Rows are points. Each table stands for the endless flat space through its points: a line for two points, a plane for three, and so on. The two share one point or none. Which?
(in the rows, 128 means zero)

First (2 x 3):
[[121 133 146]
 [101 133 150]]
Second (2 x 3):
[[112 137 147]
 [112 139 143]]
They share: no point

First, 3 rows:
[[107 115 109 102 130 133]
 [111 112 122 106 139 138]
 [ 95 112 142  98 155 126]]
Second, 2 rows:
[[111  94 142 116 155 154]
 [123 112 151 113 158 145]]
They share: [119 106 148 114 157 148]

First (2 x 9):
[[121 151 115 111 150 133 142 136 105]
 [125 143 107 123 166 135 136 126  99]]
Second, 4 rows:
[[108 173 111 112 127 138 150 117 123]
 [108 155 123  99 132 129 139 131 123]
 [135 180 107 125 145 158 157 136  78]
 [ 79 134 139  82 150 113 116 140 142]]
They share: no point

First:
[[106 139 165 139 138 151 126 129 128 142 160 122]
 [107 144 170 139 131 154 133 124 128 149 167 123]]
Second:
[[116 112 135 155 158 146 117 167 147 138 147  98]
 [ 98 120 140 136 144 147 102 155 141 118 138 101]
 [ 98 141 170 130 150 144 111 119 114 124 147 137]]
They share: [104 129 155 139 152 145 112 139 128 128 146 120]

First:
[[131 138 125 133 122 172 147 130  79  96 151 129 118 179 116 135 122  86
  134 149]
 [125 119 159 114 102 158 177 122  97 101 151 118 121 159  93 101 122  70
  131 144]
 [155 134 105 133 110 120 167  94 123 164 103 157 126 119 136 131 170 162
   94 101]
 [153 126 147 101 133 125 156 131 120 119 119 130  93 154 108  80 113 116
  110 108]
 [156 143 115 129 120 134 161 110 118 143 122 151 103 140 129 115 143 139
   99 110]]
Second, 3 rows:
[[148 147 109  98 103 146 154 100 108 142 120 149 111 145 123 136 131 117
  120 110]
 [142 152 112  93 101 145 161  96 108 147 115 146 113 148 119 140 129 117
  121 106]
 [150 118 122 135 137 135 139 132 100 113 121 136 121 154 127 116 141 129
  115 126]]
They share: [145 129 121 122 127 137 148 121 102 124 117 137 120 154 123 124 137 126
 117 119]

First:
[[137 165  96 115 125 114 124 159 139 163 101 124 133 128 108 112 117  96
  147 158 129 107 113 143]
 [157 141 112  95 153 130 132 135 135 143 129  96 109 136 132 104 133 108
  119 150 109 103 125 151]]
Second, 3 rows:
[[161 149 114 115 119 118 136 137 149 161  97 128 111 116 120 104 131  98
  141 174  93  79 141 143]
 [153 138 116 111 133 134 134 144 149 153 112 131 124 117  99 120 137 117
  127 163 101  87 131 153]
 [141 168  92  99 145 110 122 150 125 153 118  89 118 147 141  96 113  87
  139 145 137 123 107 141]]
They share: [147 153 104 105 139 122 128 147 137 153 115 110 121 132 120 108 125 102
 133 154 119 105 119 147]

First, 2 rows:
[[109 133  95 123 136 147 107 123 117 133 146 141  95 121 143  96 128 121
  126 104 113 110 160 135]
 [107 127  90 120 138 152 107 116 121 139 143 144  93 128 141  89 121 115
  131 104 111 113 163 132]]
Second, 4 rows:
[[103 147 112 145 124 138 111 128 119 101 143 123  74 107 143 111 138 106
  113 107 141 108 155 149]
 [ 97 151 106 144 125 124 121 131 127  95 134 118  76 108 141 114 136 120
  102 126 127 119 135 160]
 [110 140  90 112 125 124 108 129 100 113 148 129 102 101 168 106 138 158
  119  98  97  95 142 129]
 [102 154 112 149 128 138 112 134 118 107 149 128  80 106 136 115 136 100
  112 107 147 112 160 156]]
They share: no point

First (5 x 24):
[[100 155 129 109 121 151 162  91 112 132  80 132 115 123 105 140 100 141
  111  70 103 102 132 132]
 [133 110 100 142 108 152 126 128 142 147  79 168  96 106 116 162 140 125
  144 123  79  91 170  69]
 [108 148  88 139 103 130 120 107 136 152  98 147 125 122 116 162 119  97
  111 133 112 132 137 102]
 [113 146  83 145  77 128 101 124 136 147  86 161 140 110 129 169 122  85
  128 145 101 147 133  88]
 [141 169 134  89 131 135 129 100 120 151 108 124  94 151  88 125  85  85
  102 126 104 151 160 154]]
Second, 5 rows:
[[122 133  96 114 156 129 123  79 140 140  73 145 129 129  98 171  96 105
  115 136 133 144 139 131]
 [115 120 100 118 151 136 138  88 127 122  64 160 145 124 111 166  95 115
  117 131 128 146 137 143]
 [100 124 124 118 101 126 190 121  92 108 101 146 120 160 150 120  95 142
  106 113  91 133 169 138]
 [111 139 119 106 121 159 134 112  98 140 120 159 119 107  94 133 130  78
  104 100  69 100 142 127]
 [117 134 104 124 136 127 148  93 134 132  74 142 123 144 118 156  90 129
  112 132 132 147 150 136]]
They share: [120 151 110 118 126 137 135  99 130 152 103 135 103 135 100 145 108 105
 105 120 109 124 151 123]

First (2 x 24):
[[106 116 123 124 123 111 131 109 119 119 132 162 118 111 124 143 104 136
  145 153 118 118  98 110]
 [ 97 107  99 145 129 132 122  97 128 110 120 141 115 120 118 137 116 154
  151 153 109 109 107 101]]
Second (2 x 24):
[[101 115 113 137 119 119 123 100 121 114 130 139 109 124 129 149 108 145
  140 153 119 113  99 107]
 [113  91 109 161 139 123 123  88 137 106 118 167 137 116  97 121 132 169
  164 153  95 125 111  99]]
They share: no point

First, 4 rows:
[[150  98 154 124 128 110 104 116 101 151 123  98 145 128 142 125 129 158
  131 147 124 130  80 118]
 [128 128 154  97 144 132 139 149 111 140  80 132 109 113 100 138 135 151
  137 158 154  99  90 100]
 [142 106 122 104 144 102 124 128 109 131 103 106 113 108 118 137 121 138
  107 135 148 110 104  94]
 [136 122 130  98 163 111 130 143 118 141  91 121 102 119 102 151 122 121
   95 141 163 103 102  86]]
Second (4 x 24):
[[146  94 123 111 146 108 116 121 103 137  86 101 119 117 116 139 119 164
  119 126 140 118  93  91]
 [133  90 121 104 141  99 109 119 121 128  94 110 117 112 112 139 132 162
  117 128 127 118  99  81]
 [128 110 127  89 134 107 114 134 129 124 103 122 112 109 124 128 144 152
  137 139 114 114 115  93]
 [107 107 142  95 101  86 135 125 132 100 145 128 118  67 109 119 153 128
  113 172 141  93 106  96]]
They share: [140 106 131 105 134 109 126 128 105 130 101 108 118 105 120 130 126 152
 125 141 142 110  99 101]

First (5 x 24):
[[141  86 150 144 150 155 115 142 123  78 155 136 119 150 105 121 128 136
  106 137  97  93 153 165]
 [104 108 138 143 128 129 134 118 134 109 159 114 103 118 131 100 110 116
  122 150 117 115 156 145]
 [ 94 101 137 165 120  96 124 117 131 110 173  78 107 101 138  91  90 134
  117 138 147 119 180 154]
 [124 117 129 154 159 146 117  90 133 109 141 139  99 141 102  65 111 110
  119 124  94  93 153 145]
 [113 105 139 135 121 138 142 132 136 104 165 117 107 123 130 120 117 118
  117 163 114 111 150 147]]
Second, 5 rows:
[[104 129 177 128 135 124 114 111 123  77 158 118  88 117 174  90  84 117
   93 129 126  93 142 129]
 [147  76 124 130  90  79 129 157  72  60 159 125 135 144 141  87 115  92
  117 131 112 152 162 156]
 [ 88 108 147 147 162 155 122 107 148 108 168 123  94 115 132 113 104 136
  103 139 119  96 168 133]
 [101  77 112 147 137 124 125 125 115 101 155 130 119 132 101 112 131 115
  121 155  97 133 172 170]
 [ 62 113 146 150 182 168 114  87 161 120 160 127  83 110 119 121 109 141
  100 153 108  86 166 146]]
They share: [108 102 143 143 134 133 128 123 130 102 156 119 106 123 128 103 114 120
 121 145 113 114 156 149]

First:
[[118  86 173 131 130 149 132 147 136 108 131  84 125 127 124 154 109 129
  101 170 152 140 132 116]
 [133 107 149 143 136 149 153 132 127  93 137 102 131 145 142 157 100 147
  110 149 149 116 129 137]
 [119  94 163 142 131 167 131 152 121 116 111 105 135 118 139 141 115 129
  119 132 162 145 139 106]]
Second:
[[117 106 144 141 137 152 156 142 114  89 121 107 153 138 144 161 110 143
  108 140 155 112 125 135]
 [127 102 157 137 127 142 135 140 121 101 138  96 129 127 141 152  97 142
  103 140 143 122 138 123]
 [103 104 132 141 153 158 182 144 104  77  97 113 185 148 154 177 124 147
  106 144 167 100 105 153]]
They share: no point

First (2 x 24):
[[145 124 141 107 106 140 120 140 137 104 141 114 109 156 127 101 153 156
  162 146 160  96 110 156]
 [147 125 138 110 101 138 113 132 129 106 140 110 109 162 124  97 154 159
  168 151 163  91 114 158]]
Second:
[[149 119 140 103 122 150 126 139 145 103 146 109 102 130 141 104 135 141
  132 144 159 101 113 140]
 [141 131 160 107 106 142 130 167 161  95 130 133 118 154 129 120 155 161
  156 116 143 105  89 172]]
They share: no point

First:
[[129 143 163 110 134 109 124 149 125 144 144 159 145 126 158 105 138 120
  124 108 129 133 103 110]
 [153 122 142 116 128 109 139 158 113 162 156 147 154 126 143 108 147 135
  136 117 135 157 121 116]]
Second (3 x 24):
[[159 129 135 105 149 115 156 186 139 156 163 175 159 136 135  93 113  96
  129  92 120 138 101  92]
 [142 147 161  96 124 100 128 140 111 174 167 142 157 138 136 101 159 154
  132 138 148 134 100 138]
 [150 155 157  82 134 100 140 154 123 182 181 154 165 150 122  89 145 142
  130 134 146 120  84 134]]
They share: [145 129 149 114 130 109 134 155 117 156 152 151 151 126 148 107 144 130
 132 114 133 149 115 114]

First, 4 rows:
[[154 122 127  99 154 105 133 140 111 148 114 162 123 115 135 102 129 143
  100  93 142 117 164 117]
 [159  84 163 121 127 115 145 113 122 155 137 143 107 147 142 128 107 155
  119  81 129  91 159 142]
 [136 142 111 111 144 117 133 130 137 134 100 184 115 107 137 106 117 127
   86  93 136 113 174  99]
 [134 111 159 118 110 105 137 131 143 162 120 154 121 124 119 129  90 152
   98 124 126 125 149 112]]
Second, 3 rows:
[[162 104 152 120 143 104 173 161  89 146  91 157 141 153 130  87  94 145
   94  96 125 145 150 106]
 [144 107 142 112 129 104 143 131 118 152 113 156 121 133 127 118 105 137
   94  99 136 119 158 115]
 [156 104 150 115 137 106 162 150 101 148 101 155 132 144 129  99  97 145
   95  98 128 136 153 109]]
They share: no point

First:
[[161  74  92 162 129 167 174 140 165 143 130 102 154 108 119 133 145 174
  155 108 144 108 137 119]
 [129 131 109 139 134 151 133 113 117 168 128 133 135 134 137 148 101 143
  131 155 154 107 153 203]
 [ 95 137 105 173 138 164 158  90  88 197  69 100  97 122 148 174 124 126
  129 185 134 156 163 169]
 [151 114  93 124 142 152 121 135 137 148 167 154 175 130 127 142  89 144
  127 131 170  88 154 202]
 [161 124  61 126 149 123 152 148 133 160 109 120  91 108 174 151 150 146
  172 112 176 109 174 171]
 [133 110  71 137 161 145 141 149 113 143 134 118 135 144 145 178 142 114
  139 129 172 119 155 152]
 [101  94 105 106 161 155 126 112 131 190 123  98 115 142 130 175 154 140
  160 138 148 101  94 177]]
Second (5 x 24):
[[139 118 102 134 106 169 133 106 140 153  87  94 127 155 161 193 178 174
  151 103 142  88 123 145]
 [143 117 109 155 128 141 142 112 141 171 112 110 119 133 156 166 159 179
  149 111 132 115 102 153]
 [123 121 100 123 149 190 169 150 125  90 126 118  96 182 161 123 137 109
  167 120 155 101 168 141]
 [150  73  94 162 145 106 180 161 137 156 164  95 140 116 112 129 136 152
  170 122 167 115 145 148]
 [131 111 111 165 164 133 176 144 131 143 158 130 103 137 154 108 121 141
  165 119 136 141 124 149]]
They share: [145 103  99 143 136 145 157 139 137 144 126 103 121 140 137 148 151 153
 157 121 154 103 135 151]

First, 4 rows:
[[160 131 163 125 117 140 135 102 114 125 106 126 140 169 141 177 123 147
  124 103 153 138 116 138]
 [143 116 122 136 160 111 159 121 117 117 113 103 143 144 159 148 126 147
  161 143 150 152 118 111]
 [183 128 162  93 131 124 144 113 117 163  75 143 167 173 132 152 117 174
  129 114 132 148 126 135]
 [138 121 125 142 154 115 154 116 114 109 120 100 136 144 158 153 130 140
  154 138 155 146 118 116]]
Second:
[[143 141 153 131 135 106 143 106  92 119 116 109 138 148 143 156 138 126
  132 137 149 142 135 132]
 [143 138 173 132 132 102 142 103  88 129 117 116 132 159 137 163 143 111
  140 145 144 156 153 130]
 [145 133 133 152 167 123 153  94 110 124 107  96 142 141 156 127 133 148
  139 142 140 119 125 143]
 [143 130 136 151 162 118 153  98 108 123 106  98 137 142 152 133 135 144
  140 137 145 119 127 143]
 [148 158 131 119 130 111 136 111  92 104 124 101 155 136 153 151 131 142
  112 133 150 136 111 129]]
They share: no point

First:
[[124 142 113 148 102 109 142 140 123 109 133 104 101 109 121 119 156 145
  144 131 157 122 153 103]
 [105 147 146 136 138 119 177 132 145  91 125  95 136 136 153 117 157 173
  123 105 151 140 117 134]
 [108 159 110 163 102 125 144 129 133 118 131  86 103 118 120 114 154 161
  141 138 160 140 162 104]]
Second (5 x 24):
[[134 151 130 105 134  94 171 164 124 103 136 136 130 153 143 142 150 145
  120 110 144 153 168 124]
 [170 140 114 162 135 113 149 159 119 109 140 111 115 127 133 148 199 160
  122 155 140 142 159 142]
 [126 148 130 106 131  97 165 163 123 101 140 127 127 147 133 132 143 140
  126 107 152 138 155 122]
 [111 150 138  97 121  94 181 146 126 100 125 137 124 147 146 125 133 149
  128  91 149 143 162 103]
 [101 143 130 112 110 103 187 135 127 104 127 124 115 129 146 109 134 154
  142  88 147 114 139  87]]
They share: no point

First (3 x 24):
[[117 159 144 121 134 123 154 123 121  99 115 119 111 108 115 142 132 108
  124  87 148 124 133 139]
 [127 179 155 131 129 128 139  97 120 115 110 115  85 108 100 129 112 115
  126 101 134 142 150 114]
 [119 145 136 123 130 139 154 137 119 101 117 123 119 114 127 158 146 110
  128  91 162 112 125 143]]
Second (6 x 24):
[[133 125 150 112 110 133 125 137 105  77 144 109  96 152  88 145 133 127
  138  79 160  90 103 124]
 [128 172 121 154 127 168 164 123 137 123 102  97  98 109 114 150 123 106
  107  98 133 121 155 138]
 [105 152 168 138  92 144 131 124  92  94 109 113  98 142  98 160 157 145
  119  73 164 115 135 132]
 [133 145 114 135 129 151 165 138 128 108 120  90 112 111 117 149 117 101
  103 100 150 126 152 127]
 [126 187 141 154 129 161 142 100 136 130  88 124  86 108 112 152 136 114
  125  96 137 125 147 143]
 [114 137 132 134 104 122 177 162 116 117 115  98 142  95 146 178 140 107
  124 102 183 137 161 110]]
They share: no point

First:
[[ 92 149  91 157 156 103 134 142 110 141 161 158  91 145 111 113 105 166
  162 119 198 141 167 134]
 [ 92 132 144 130 129 111 122 151 128 116 101 196  75 174 117 138  99 183
  117  99 183 122 176 151]
 [135 164  88 162 134  87 117 132  87 109 144 106 140 153 164 134 139 145
  152 125 112 142 120 157]
 [112 122 139 127 139 105 141 160 116 117  98 159  97 184 136 131 111 188
  107  95 138 138 146 166]
 [ 66 139 124 152 174 143 119 147 154 102 130 149  95 167  72 144 143 143
  114  91 129 163 131 179]]
Second, 4 rows:
[[115 149  90 162 144 110 126 123 117 117 126 153  89 132 126 141 139 163
  165 107 156 118 126 153]
 [ 87 161 112 156 136 104 110 161  97 107 136 123 137 178 134 137 107 139
  125 115 130 172 150 145]
 [ 88 136  92 163 128 102 120 136 106  97 143 152  94 153 120 146 135 138
  165 123 123 152 122 153]
 [ 99 137  73 185 154 129 102 135 116  92 133 157  83 161 109 149 139 156
  170 147 140 144 134 159]]
They share: no point

First (6 x 24):
[[102 169 124 158  70  89 111 161 116 152 100 113 136 138 172 153 112 172
   96 123 149 129  86 132]
 [126  79 144 166 118 107 101 105 150 112 114 137 116 128 146 185 174 112
   74 133 121 103 116 102]
 [123 161 115 166 102 101 167 111 153 151  49 176 119 125 187 186 142 149
   98 153 105  91  53 115]
 [116 168 117 156  86  97 130 139 134 158  84 139 125 143 171 170 129 161
  104 140 127 115  81 117]
 [143  68 162 146 109 121 101 161 138  79 122 132 137 120 138 128 154  96
   82 107 182 100 104 133]
 [ 91 132 155 161  67 105  89 145 121 152 127 113 156 157 160 166 135 170
   98 106 146 124 127 118]]
Second:
[[131 122 140 142 108 106 114 139 143 125 106 141 132 147 142 161 153 129
   93 123 142  99  98 108]
 [146 107 131 154  93 130 108 151 140 128 112 135 114 138 154 149 147 117
  117 144 154 123 116 123]]
They share: [136 117 137 146 103 114 112 143 142 126 108 139 126 144 146 157 151 125
 101 130 146 107 104 113]

First, 3 rows:
[[139 159 135 145 115 134 106 127 136 109 107 103 107 136 104 108 146 152
  137 138 136 104 164 138]
 [127 143 155 147 111 108  92 151 123 131 131 130  93 146  94 106 155 173
  127 144 140 106 133 162]
 [105 123 159 153  99 100 120 111 133 113 133  92 107 120 106  86 133 145
  111 120 110 126 145 136]]
Second:
[[121 169 115 161 110 128  89 145 136 138  97 126  91 128  99 107 160 178
  122 139 118 101 170 164]
 [146 177 151 158 105 115 106 152 120 122  99 107  88 120 101 125 156 168
  127 122 148 116 149 136]
 [157 169 171 149 106 112 117 145 116 106 109  94  95 124 103 127 148 154
  134 119 162 121 138 120]]
They share: [134 153 141 146 113 126 104 131 133 114 114 108 104 137 102 106 147 156
 133 138 135 106 156 143]

First:
[[103 120 115 130 110 114 152 117 141 136 139 154 170 130 160 133 102 141
  135 149 100 109 135 121]
 [143 100 113 137 132 101 121 112 132 143 132 126 136 109 138 123 106 134
  124 138 101 104 140 127]
 [128 105 121 134 124  98 135 112 143 150 125 138 147 123 141 128 105 127
  123 142 102 104 145 128]]
Second, 7 rows:
[[148  77  82 145 122 141 113 134 116 167 136 117 159 120 142 164  99  98
  134 122 119  73 120 115]
 [141  82 148 118 153 118 130 120 205 131 162 169  94 108 140  91 109 165
  166 138 129 104 148 148]
 [100 112  64 140  86 109 148 119  94 114 106  86 184  95 155 120  83 117
  110 130  95  93 129 121]
 [135 118 120 146 126  90 137 106 102 148 121 126 160 129 154 127 109 139
   96 157  89 123 150 119]
 [133 117  95 141 124  61 143  97 105 127 115 134 185  71 161 146 119 119
   88 111  75  79 163 106]
 [132 127 119 133 112  83 110  99 146 155 118 150 143 128 117 146 117 116
  122 159  77 131 142 108]
 [110 136 134 126 122  71 139  95 141 135 127 135 146 120 134 112 102 152
  126 150  79 120 137 138]]
They share: [132 105 115 135 126 103 130 113 136 143 132 134 145 116 143 126 105 134
 126 141 101 105 140 126]

First (5 x 24):
[[139 124 162  96 135 170 150 112 165 156 137 148 143 119 134  77 119  86
   99 143 171  90 120 117]
 [146 130 140 126 177 144 132 123 131 138 160 181 177 131 147 110 129 102
  116 126 135 115  90 145]
 [161 137 138 151 192 141 127 128 114 134 170 178 178 131 164 112 122  91
  127 132 126 130  86 142]
 [131 124 151 125 166 138 144 120 126 148 155 170 171 153 157 116 127 116
  131 107 144 122  96 151]
 [123 118 190 129 126 154 174 110 130 177 138 112 127 173 184  92 103 103
  151 106 183 128 132 125]]
Second:
[[122 137 171 115 150 159 145 103 150 157 158 155 160 139 146  97 128  84
  138 110 157 103 114 128]
 [154 117 143 127 158 139 153 135 122 149 138 155 148 147 166 101 108 116
  114 134 157 127 102 140]]
They share: [138 127 157 121 154 149 149 119 136 153 148 155 154 143 156  99 118 100
 126 122 157 115 108 134]

First, 3 rows:
[[168 129 117 121  81 131 135 133 174 125  90 158 105 105 124 138 143 116
  138 116 132 122 124 115]
 [158 115 117 133  93 131 135 119 158 117 104 152 107 105 126 138 143 106
  138 124 146 126 118 119]
 [143 112 120 136  87 140 153 101 146 117 125 137 116  99 129 129 131  91
  156 109 164 141 121 140]]
Second:
[[150  99 132 157 105 132 129  95 145 104 120 142 115 103 122 124 130  99
  137 112 161 120 133 102]
 [168 109 108 136  86 129 140  96 141 103 107 135 118 114 141 127 151 101
  127 110 143 147 123 120]
 [165 104 109 141  97 137 129  94 142  99 113 139 118 123 153 124 141  89
  126 108 157 138 127 117]
 [135 106 124 141 119 138 124 133 162 124 117 169  95 101 120 152 131  94
  150 151 171 103 104 125]]
They share: [153 108 117 139  99 131 135 112 150 113 111 149 108 105 127 138 143 101
 138 128 153 128 115 121]

First (4 x 24):
[[114  84 131 126 164 136  92  87 142  84  99 142 165 121  91 152 116 101
  146 117  98 129 113 141]
 [122 108 150 145 153 155 110  99 160 106 120 152 138 149 109 162 122 106
  120 156 142 144 132 150]
 [157 136 124 182 126 149  87  83 145  88 128 142 142 148  80 133 108  86
  126 131 128 103 109 159]
 [104  90 160 122 168 157 118 102 170 110 118 151 133 151 122 179 122 118
  115 166 149 162 146 151]]
Second, 2 rows:
[[133 106 143 155 152 158 117 105 152 110 122 155 148 142 108 160 131  94
  122 146 130 140 128 136]
 [147  90 131 159 158 166 131 111 148 114 132 151 156 136 112 170 137  80
  116 132 116 138 134 120]]
They share: [126 114 149 153 149 154 110 102 154 108 117 157 144 145 106 155 128 101
 125 153 137 141 125 144]

First, 5 rows:
[[129 126 139 108  93 131 124  93 124 133 171 104  95  96 129 164 126 118
  169 118 127 145 127 105]
 [133 137 151  97  86 132 139  90 131 146 172 106  84  87 125 168 109 117
  159 119 132 135 125 101]
 [132 138 158 105  78 135 129  97 148 146 179 118  67  76 113 174  95 117
  165 121 122 153 129  94]
 [126 120 148  96 105 119 142 120 166 139 141 116  65  96 141 143 105 130
  127 151 103 139 115  81]
 [103  98 113 103 158 103 159 136 134 102  87  96 125 160 187 121 168 143
  101 176  76 113 115 108]]
Second:
[[122  97  88 128 116 111 115  90 131 141 161  61  52 151 155 149  86 124
  101 177  95  72  90  65]
 [123 117 124 100  97 122 149 127 136 120 133  95  79 155 122 173 131 154
  115 134 118 119 139 104]
 [128 156 129 112  79  97 185  84 141 126 139 130 129 112 132 163 138  92
  128 138 142 161 141 100]
 [135 107 106 106 111 132 121 119 134 142 153  77  81 151 138 157 121 142
  113 152 112 101 121  90]
 [ 94  90  96  77 148 142 108  99 153  94 143  64 115 170 146 144 176 138
   94 158  98 116  87 123]
 [131 125  86 102 106 130 127  89 148 130 155  81 125 158 130 151 145 102
   94 163 138 119 105  99]
 [109 121 144 101 124 151 115 145 137  94 109 111 121 133 121 149 156 132
  152 141 110 143 115 139]]
They share: [118 119 134 106 116 121 141 112 134 123 138 105 101 118 148 151 135 128
 140 143 103 134 124 105]
